Each wall is flat, endless, passes through zero and stands at right angles to its row. A trip goes straight from one point to another. Which walls does it cross, in order?

Walls:
(1): [ -2 -25]
(2): [-48  -1]
(3): [ 17 -11]
(4): [-15  20]
Trips:
[-19 -26] to [ 2 38] => 4, 1, 2
[-1 -5] to [-43  25] => 3, 4, 1
[18 35] to [22 -4] => 3, 4, 1
[-23  18] to [ 14 -24] => 1, 4, 3, 2
[-2  4] to [-30  19] => none
[ 17 -60] to [-30 -14] => 2, 3, 4
[  8 -42] to [ 6 -5] => none
[ 32 -22] to [-45   0] => 2, 3, 4

Walls:
(1): [-37  33  10 -25  -6  -6  25  36  11  11  29  11]
(2): [ 15  -2  43  -5 -37  12   6 -20  -2  -3  23  21]
(3): [ -8 -31  26 -18   8  21  60  27  17  -8   1 -22]
(4): [  1  13 -12 -14   8  -4 -29  17  17 -14   9   8]
(5): [ 22  -5   3  14  20 -16  -5 -11  26   0 -29 -22]
(6): [  6  27 -16 -25  34 -19  -3   9 -13  -4  -7  19]
Trips:
[-20  -3   6   6 -11  -2 -10 -27 -15  32  35 -30] to [ 32   3 -13  22   3   6 -21  -1  25 -30 -16  -2] => 1, 5, 4, 2
[-33  -3 -13  -9  -1  18   1 -17  24  -1  13 -29] to [-51 -13  20 -11   1  -5  11  25  -8 -15 -34  15] => 4, 6
[ 10 -13 -29   2   9  -3   2  21 -20  -9 -20  19] to [-18   3   1  27  21  39  -7  31  14  18   2   7] => 3, 1, 6
[ -5  10   1   2   3  -9   5 -18  -1  -6 -22  32] to [ -9   3 -17  33   3  31  23 -12  18  32  28 -11] => 5, 6, 1, 3, 2

Walls:
(1): [-22  -3   7   0 -14 -21   5 -21 -17  34   2  22   9   7  14   0  10  23
  -9 -10 -14 -17  12  28  -1  -8 -26 -19   4  -7  -4  -6   4 -12 -25  11
  16 -15  -3   7   1  20 -11  10  -2  -3 -10   4]
(2): [-43  13 -18  15   5  -3   4  -3   4 -27  19  12  -7 -18  28 -20  16  -5
  13   9 -20   3 -11   8  -6  -1   8 -22 -20  -2 -23  18   6  -6 -11  23
  20 -16  18  16 -12  11 -10 -17  -5 -12 -22 -13]
(3): [ 31 -12  -2   8  -1  -7  22   8 -11   0   3   9  10  -7  -4  34 -12 -10
 -13  12   9   5   2 -13 -17  18   0   6  -7  30   4  -2   7 -17 -15  -4
  24  -9  15   2   9  -6  15  36   1   2  20  -6]
(4): [ 13 -17 -14  -1   6   6  18  -2  -5 -25 -19   6 -14  17   8  25  31  10
  11  19  -9  -8  25   8  32   5  28  -5  -8  35 -27   3 -22  -8 -12   9
 -47  12  14  20   5 -24  -8  -8  13   3  33 -12]
(5): [ 20  -4   5 -10 -14  -3  21  -1  -2 -17  -9  -7 -24   3  -5 -11  19   9
 -22   4 -32   5   3 -21  24  -3   4 -28  17  -6   3 -27 -23 -28  -3 -26
 -13  -5 -23 -16 -16  -6  17  -7  20  -4 -12 -11]
(6): [ 12 -15 -33  -6  18  12  27   9   0 -11   4  -5   5  -5 -15   7  -2  18
  19   7  16  22  14  -4  -8  29 -11  10  -9  -2   2   2  18  -3  31 -19
 -31  22   2   5  16   7 -19  12  -6 -18 -19   6]
(7): [ 21  23  -5  22 -27 -10 -11  20 -18  12 -24   3  17  -2  14  -5   5   1
 -12   5  35  11   3 -17   8   0  25  17  15   0   2 -11   9 -32 -12  10
  13  35  11   6  39  20   3   8   1  -3  -7  -3]
(8): [  8  18  16  -3  15  -3   7   6  10  32  -3  -3  13  -3  -3   1   2  -8
  19   5   6  -1  19  11  -6   4   5  -4   9  -5 -16   1   8  29  -2  -3
  -2  -8  -4  31  -4 -25  -4  33  12  10 -22  -2]
(9): [ 25  -8  16   7  -2   9  -7   1  -7   6   0   8   5   1  12 -12 -16 -11
 -21 -13  -4  17  22 -13   3 -32   4  -3 -36  -9 -12 -12  -2 -22  12  27
  33  14  28  -5  21  17   7 -10   1 -20  10  51]
Trips:
[-12 -23   2   5  -1 -12  20  -1   4   4   1   2  12  -1  -2   5   4   2
 -11  13 -49 -13  28  -9  -2   8 -19  23   3  -6   4  -2 -22   0  12   5
   2  25   4 -18  41   9 -10  -3 -18  -5  -8   7] to [ 16 -13  15  21 -16  16   3  14  24 -10   4  -9 -40  16  22  13   7  28
 -25  20   5  14 -10   0  -6 -10 -20 -11 -11   1  52 -10 -24 -21 -27 -11
  -8 -16 -12   7 -10 -12 -13  12  12   6   1 -17] => 7, 9, 6
[  8  -4  -5  25  -4 -27  18 -24 -17   5  16   3  17  -6  27   8   3  -7
 -13  -6 -11  -1  -3 -14 -10  -3 -24  15   6  12   6  -6   4   8  -5 -18
   5   0  -3 -15  24 -12   5 -21 -23  -4 -27  -4] to [ -4 -16   2  -4 -45  -9   3  16   6  11 -11  29  -5 -14  11 -16 -11 -17
   4 -20 -24  17  -9 -10 -30  -4  -3   1  -2  10   2  -6 -19   4  14 -12
 -31   4   4   0  13   9  -9 -10  -4  10   3  -5] => 2, 3, 1
[-16   9  12 -36  10  20   7   7  15  -6  15   5 -22   4   0  22 -17   3
   6   0   1  -7  10  12 -16  -6  -9  -8   4  12   6  26   0  -7  26   5
 -20  -4   0   3   8  -5  -2 -10 -11  12  19  10] to [  6   9 -11 -15   6 -16 -22 -20  -3  -4 -16 -26  -8   7  -2 -27  16 -35
  -5   8 -23   2  -5  21  -5   8  16  11  -9 -25   8 -16  -5   3 -19   3
 -13  -8  17 -28   5 -15  21 -18  14  11  14 -34] => 6, 5, 2
